Each row is a point. The points of each table are mixes of a few directions, plus a little noise. How many directions does each table use, and how many do they share? Where both have some left over, give the other angles between the two spaces (their principal angles), to ten degrees, smallest first.
In the rows, zero is written as 128.

First, 5 rows:
[[181 148]
 [ 91 113]
 [ 82 109]
 [128 128]
 [159 139]]
Second (5 x 2):
[[137 104]
 [139 100]
 [137 105]
 [ 99 201]
 [128 129]]
Directions: first 1, second 1, shared 0; angles 90

First:
[[178 162 116]
 [ 79  95 141]
 [ 86  99 139]
 [131 130 127]
 [167 155 118]]
Second:
[[117 152 167]
 [133 113  82]
 [131 129 180]
 [120 141 124]
 [133 125 163]
 [134 108  52]]
Directions: first 1, second 2, shared 0; angles 80

First:
[[126 109 106 110 184  95]
 [156 134 128 194  72 117]
 [120 129 125 104 102 148]
 [122 132 137 123 134 136]
 [130 123 116 123 118 124]
 [117 108  98  81 175 107]
 [147 153 175 217 138 124]
 [104 134 136  73 103 172]]
Second:
[[116 143 171 142 210 130]
 [135 118 101 120  77 127]
 [131 125 119 125 110 127]
 [133 121 109 122  93 128]
 [132 124 115 124 104 127]
 [113 148 183 145 233 130]
 [136 117  97 118  70 127]]
Directions: first 3, second 1, shared 1

First (10 x 9):
[[162 169 144 129 156 144 151 124 125]
 [107 101 131 137  78 101  85 128 136]
 [157 172 148 120 150 138 141 117 127]
 [116 150 124  77 160 127 142 104 126]
 [121 119 131 127 110 118 110 126 133]
 [111 105 114 129 123 128 127 134 126]
 [ 71  48  72 133 136 134 144 153 123]
 [ 87  44 104 176  62 108  84 159 133]
 [192 218 168 118 170 150 159 107 125]
 [154 153 143 137 134 137 135 129 129]]
Second (10 x 9):
[[130 126 123 123 131 100 126 131  99]
 [130 166 125 122 141 108 136 132  93]
 [121 160 130 113 126 140 148 148 151]
 [131 150 137 140 131 168 127 115 151]
 [128 109 111 134 143  94 126 134  97]
 [119 105 103 142 149 124 138 147 141]
 [132 118 116 154 151 124 116 113 101]
 [131 152 123 129 143 104 129 125  84]
 [123  93 189  35   9 154 138 156 247]
 [139 103 123 184 158 162  97  84 115]]
Directions: first 3, second 4, shared 0; angles 30, 40, 70

First:
[[ 98 168 135 133 135  91 116 149 142 189 149 153]
 [100 110 132 109 137 134 127 131 133 154 164 153]
 [104 147 144 129 125 128 128 141 138 170 156 166]
 [ 88 213 148 198 108  36 116 162 102 217  75 149]
 [121 119 117  99 149 127 118 130 150 136 165 127]
 [156  94 121 104 131 175 137 111 137  78 141 115]
 [143  76 103 100 146 139 124 108 125  81 128  88]
 [162 105 131 119 117 182 143 112 130  75 126 122]
 [143  72 112 133 122 138 137 103  88  68  79  87]
 [146 152 147 172  94 137 145 127 103 112  75 132]
 [145 152 117 112 144 121 117 134 161 127 148 115]]
Second:
[[141 147 123 133 136 166 101 123  99 110  71 130]
 [163 119 106 175 102 161  79 157  79  73  50 135]
 [ 97 135 148  86 151  97 172 103 172 177 199 122]
 [112 159 141  91 161 144 139  97 137 156 131 124]
 [124 162 135 104 157 162 121 102 117 138  97 126]
 [110 117 138 112 129  92 160 124 161 155 189 125]
 [147  80 110 179  80  98 118 173 122  93 137 133]
 [130 105 124 144 109 104 134 145 136 122 151 129]]
Directions: first 4, second 2, shared 0; angles 40, 80

First:
[[ 87 131 109 108 140 153  99 141  92 162 126 120 138 148]
 [134 100 106 166 129 151 166 153 118 115 106 163 155 118]
 [162  85 155 220 140  96 134 104 129 126 119 131 121 157]
 [127 164 152  78 123 101  94 101 149 124 156  93 100 130]
 [106 153 110  64 128 147 132 134 123  83 146 133 136 103]
 [106 179 127  43 110 135  96 137 144 178 136  98 110 118]
 [147 100 126 178 128 128 159 133 130 113 113 151 140 125]
 [153 113 142 168 125 113 143 120 141 122 121 134 124 129]]
Second:
[[115 107 110 125 164 120  97 124  93 111 136 102 115 142]
 [134 137 137 129 112 132 141 128 142 136 124 139 132 123]
 [145 144 192  99  76 155 180  99  87 136  97 172 106 161]
 [116 114  95 140 160 114  99 140 136 120 142 102 134 118]
 [117 111 111 127 159 121 103 129 102 116 136 106 120 138]
 [148 167 125 159  82 125 162 159 249 165 131 160 181  66]
 [121 120 108 135 147 119 109 136 132 123 138 113 133 121]
 [114 107 112 120 163 121  99 121  84 108 134 103 110 146]
 [123 126 103 143 142 118 113 142 155 129 139 115 142 110]
 [147 146 188 102  76 154 179 103  97 138 100 172 110 154]]
Directions: first 4, second 2, shared 0; angles 30, 90

First (8 x 20):
[[135  37 144 172 139 104 139 171  98 145 101 141 106 100  66 124 166  37
  152 141]
 [122  98 168 153 116 139 141 142 114 180 123 135  95 113 103 136 170  96
  159 101]
 [127 153 102 107 133 122 120 117 130  98 135 124 143 141 150 124 104 149
  110 138]
 [150 187 116 107 128 152 116  88 197 105 135 113 175 137 157 135  78 226
  114 136]
 [151 161 143 128 121 159 123 100 194 137 127 117 159 125 135 139 104 207
  132 123]
 [114  96 148 145 122 125 138 148  93 158 127 136  96 121 111 128 164  80
  145 112]
 [ 99 113 106 116 134 100 130 151  58 116 135 137  95 140 136 116 148  59
  118 128]
 [128 175  92  94 133 124 117 108 141  85 139 122 156 147 166 124  88 170
   99 143]]
Second:
[[144 128 197 103 100 106 122 140 106 189 155 125 120 112 141 145 179 161
  134 127]
 [107 170  78 113 142  86 141 145 103  99 162 147 135 120 122 128 103 133
   96 144]
 [150 146  87 140 129 168 140 129 193  91 132 139 174 151 125 122  70 182
  121 147]
 [ 98 157 128 110 127 172 107  69 127 116 100  97 102 163 184 119 123 118
  135  82]
 [143 125 159 106 135  66 110 128 108 142 133 116 132  88 122 140 151 135
  116 150]
 [104 119 121 112 146 136  99  83 103  98  84  95 101 149 166 114 130  71
  127 107]
 [142 111 155 117  96 103 150 193  89 169 181 162 130 127 119 135 165 142
  124 151]
 [147  37 141 183 125 157 147 169 133 144  96 145 117 130  77 118 150  61
  164 135]
 [117 159  88 166 151 157 141  98 191 106 109 127 141 112  94 131  79 148
  137 109]]
Directions: first 3, second 6, shared 3

First, 11 rows:
[[154 162 104 115  97 120 170 204 103  93 121 122 131  46 151  94  80 158
  110 100 109 113 128 186  84 163 108 168 146 152 130 125]
 [144 158 117 141 136 116 139 143 122 132 151 132 134 109 138 129  92 123
  128 124 138 147 139 140 132 116 106 135 104 149 130 123]
 [ 94 159 157  82 202 181 140 133 177  87  79 140 119 129 112 102 183 170
  104 130 114 125 163 162 116 171 176  78 129  66  29 128]
 [125  67 114 134  99 119 136  98 118 134 110 120 148 175 108 152 155 125
  136 144 136 107 111 102 167 113 137 113 138 111 146 118]
 [136 108 130 153  94 107  96 106 109 162 159 124 119 139 136 142 114  93
  146 130 131 134 105  93 127 103 109 154 133 161 187 138]
 [105  46 141 100  76 146 112 110 122 115  77 112 117 154 114 120 197 143
  129 130  96  71  90 104 108 161 171 130 199  92 147 142]
 [132 195 132 166 211 115 117  92 155 165 188 151 138 161 126 160  90  93
  138 146 176 201 172 114 182  67  98  93  36 147  99 115]
 [152 134 114 171 110  92 113 112 106 169 181 128 134 137 138 152  81  88
  147 133 152 156 121 101 150  80  88 149  97 175 182 126]
 [114 146 157 135 155 136  83 100 144 151 152 135 103 140 133 129 136 103
  137 129 129 150 131 103 115 117 129 129 120 136 133 144]
 [132  91  96 105 107 133 191 156 120  85  71 119 162 128 109 126 148 175
  110 132 124  90 129 162 151 154 148 105 146  88  94 104]
 [122 141 146 108 119 143 114 151 127 115 119 126 103  90 141  99 134 137
  122 112 100 115 120 143  75 162 137 153 161 131 130 146]]
Second:
[[132  96 117 137  64 114 140 132  97 141 123 110 129 118 144 136 121 124
  133 123 113 113  98 119 118 128 136 141 163 144 176 141]
 [147  76  63 131  76 107 163 121  82 136 139 119 141 109  97 136 112 124
  147 132 141 112 105 121 118  98 109 154 123 139 181 122]
 [152 104 115 139  99 105 119 141 110 123 136 127 142 134 125 127 110 120
  131 127 135 109 118 122 139 125  95 166 134 151 160 112]
 [114 155 120 138 188 137 180 104 159 130 112 135 165 172 119 164 137 144
  119 153 159 166 168 140 207 102 155  36  71  89  53 109]
 [ 94 229 193 121 216 167  53 102 167 161 183 152  58  91 151 101 129  94
  138 117 116 192 154 118  52 125 136 131 103 145 102 173]
 [135  84 155 131 103 116  86 133 131 112 113 129 136 167 126 124 147 123
  123 127 122  89 112 108 145 150 114 161 162 131 148 112]
 [107 120 142 139 108 132 175 122 138 129  84 109 153 158 158 160 146 151
  110 135 117 129 127 135 183 139 180  51 146  99  98 134]
 [143 195 140 123 130 129 116 179 123 118 157 134 100  49 160  91  80 129
  120  98 110 142 136 162  58 153 105 176 133 168 135 145]
 [126  91 112  98 162 145 122 111 140 100 110 143 135 154  71 113 169 141
  133 141 142 103 137 124 131 129 124 135 117  90 100 104]]
Directions: first 4, second 6, shared 4

First, 10 rows:
[[146 159 118 170 114 119 108 117 133 163 101 132 132 101  92 133  86 138
  106 143 105 143 136 159 135 127  84 122 147 143 161 115]
 [147 145 120 143 146  99 189 175 125 122 195 102 157 177 147  83 120  94
  127 136 114 107 110 116 138 132 180 120  85  96 153 116]
 [108  76 166  81  93 172 148 140 128 109 159 142  53  91 145 114 134 125
  158 163 116 134  72  62 140 122 148 130 152 131  97 106]
 [ 99  90 123  98 142 152  87 108  93  71 100 155 168 110 150 191 143 120
  125  91 161 123 169 114 144 144  95 149 134 125 110 175]
 [141 146 149 226 119 105 161 210 174 140 121  76 117 156 104 104 163 122
  102 129  81  32 160 184  81 134 110  72 135 203  80 138]
 [151 174 115 149 136  90 146 117 149 182 132 106 123 174 113  80 122 146
  135 132 121 138 111 159 101 117 161 117 107 118 151  99]
 [102  93 114  74 154 142  99  97  82  68 124 158 181 131 164 179 135 114
  141  90 172 142 150  95 154 145 125 160 112  91 128 168]
 [136 150 115 159 132  91 124 103 118 155 110 123 150 175 115 116  91 144
  152 112 112 124 114 145 114 140 120 113 115 124 155 114]
 [116 105 152  82  95 177 103 102 152 146 107 149  47  57 115 135 150 156
  128 160 138 170 108 110 124 103 121 142 173 149  98 111]
 [133 143 108  99 146 134 114 111 123 123 133 138 153 109 132 142 137 123
  104 127 161 166 151 135 145 115 138 157 120 101 148 139]]
Second (10 x 32):
[[114 126 127 143 113 156 172 109 143 140 144 140 136 153 129 103  91 126
  115 115  88 139 115 148 120 128  99 121 122 146 110 151]
 [142 130 127  91 149 107  79 145 116 113 115 118 115  91 132 156 185 132
  136 145 187 132 146 104 139 119 172 148 133  99 144 105]
 [148 132 133 140 141  76  70 164 102 113  98 106 125 109 120 162 156 130
  155 143 160  88 139 104 137 143 148 120 138 116 159  93]
 [131 127 123  75 144 139 110 122 134 121 134 132 114  97 139 137 175 131
  119 138 176 161 142 117 136 107 166 157 127 102 125 125]
 [128 129 140 242  98  92 150 149 109 139 108 115 156 187 104 116  36 123
  154 110  35  49 103 147 115 175  53  65 132 179 141 125]
 [ 92 122 122 138  97 211 240  70 171 158 177 164 141 178 136  65  53 122
   87  97  45 179 100 176 108 115  71 124 112 163  76 190]
 [126 128 131 155 120 123 138 131 126 132 126 126 135 144 122 123 103 127
  132 123 103 112 121 135 124 139 108 113 129 141 129 130]
 [130 128 130 140 126 119 124 133 123 127 122 124 130 131 125 131 123 128
  133 128 123 116 127 127 127 134 124 121 129 132 133 124]
 [122 126 118  32 148 173 127 100 151 123 153 144 106  85 149 128 194 132
   99 139 193 204 144 120 136  85 183 181 121  90 108 140]
 [147 131 131 125 143  84  72 158 105 113 103 110 122 104 123 160 165 131
  150 143 168 101 141 104 138 136 156 128 136 112 154  97]]
Directions: first 6, second 2, shared 1; angles 80

First:
[[125 102 122  87 126 132 116 165 145 101 136 127 145 132 166 103 136 178
  112  62 121 101 122 135 132 148 146 132 150  80 122 151]
 [118 116 147 113 119  98 123 151 124  65 137 137 164 152 176  95 131 149
  133 131 123 130 115 128 147 162 139 119 119  92 101 132]
 [114 138 137 153 111 105 118 134 128  94 140 129 146 138 168 114 128 115
  152 172 125 143 141 140 145 130 109 123  81 149  95 111]
 [182 105 126  61 145 194 142 146 127 238  70  95  51  98  15 142 129 129
   80  70  79  94  90 119  77  88 181 164 203 141 202 161]
 [179 111 181  63 141 128 157 145  90 147  64 116  99 146  33 110 120 109
   94 156  70 133  50  97 105 145 198 139 183 108 172 147]
 [118 129 133 138 112 117 114 147 134 100 140 124 142 133 171 108 132 130
  144 143 119 132 139 145 140 129 117 129  93 140  98 123]
 [104 136 115 154 132 113 127 106 130 103 153 146 152 132 156 142 125 133
  139 128 162 135 147 124 142 141 106 113 120 113 114 118]
 [158 137 132 127 127 162 134 125 122 204  94 103  74 104  59 144 127  91
  123 154  96 131 124 133  98  80 132 149 129 190 157 126]
 [116 139 143 152 111 102 121 133 122  90 138 128 147 141 165 111 128 111
  152 179 121 146 137 139 145 134 112 120  83 149  94 111]
 [ 87 156  86 195 145 122 130  58 137 129 177 161 151 120 147 182 123 122
  146 121 210 141 178 117 141 128  74 103 122 123 125 106]
 [100 137  89 161 137 136 121  97 147 135 162 143 141 114 154 158 128 143
  135  92 180 123 168 131 135 124  95 118 126 120 126 121]]
Second, 9 rows:
[[172 135 114 121 138 126 118 121 150 156 124 115 125 122 160 137 114 126
  120 124 123 126 144 124 114 118 127 162 114 106 168 140]
 [ 80 117 148  51 161 172 147 100 101 131  98  76  67 121  51 134  48 127
  101 185 166 150  86 173  57 138 131 119 235 172 117 126]
 [110 131 143 145  97 114 105 162 120 168 132 145 128 126  89 151 149 127
  165 116 105 109 141 121 141 121 107 111 102 138 115 107]
 [108 123 146  84 124 113 153 101  74  40 131 154 148 177 102 130 127 126
  111 153 116 143  74 115 170 154 166 100 139 101 125 132]
 [127 107 117 135 128 124 131 131 142 137 139 137 110 117 133 121 114 117
  129 131 155 135 139 144 129 119  83 125  91 146 141 120]
 [162  68 115 161 120 115 126 115 169  64 131 127 169 142 188 137 146 145
  119  63  77 101 133 113 194 111 163 169 132  33 164 159]
 [160 149 127 105 127 107 129 115 109 107 130 145 146 154 147 136 136 123
  118 140 112 135 113 105 149 138 148 134 100  98 157 138]
 [113 148 112 159 150 163 128 144 156 195 128 102  95  75 129  97 114 125
  130 138 184 141 162 158  56 117  85 123 141 206  93 114]
 [119 176 128 195 108 121 115 164 129 153 141 153 167 117 143 108 203 137
  161 101 108 118 160 103 140 127 143 107 100 147  73 117]]
Directions: first 4, second 6, shared 0; angles 30, 40, 50, 80
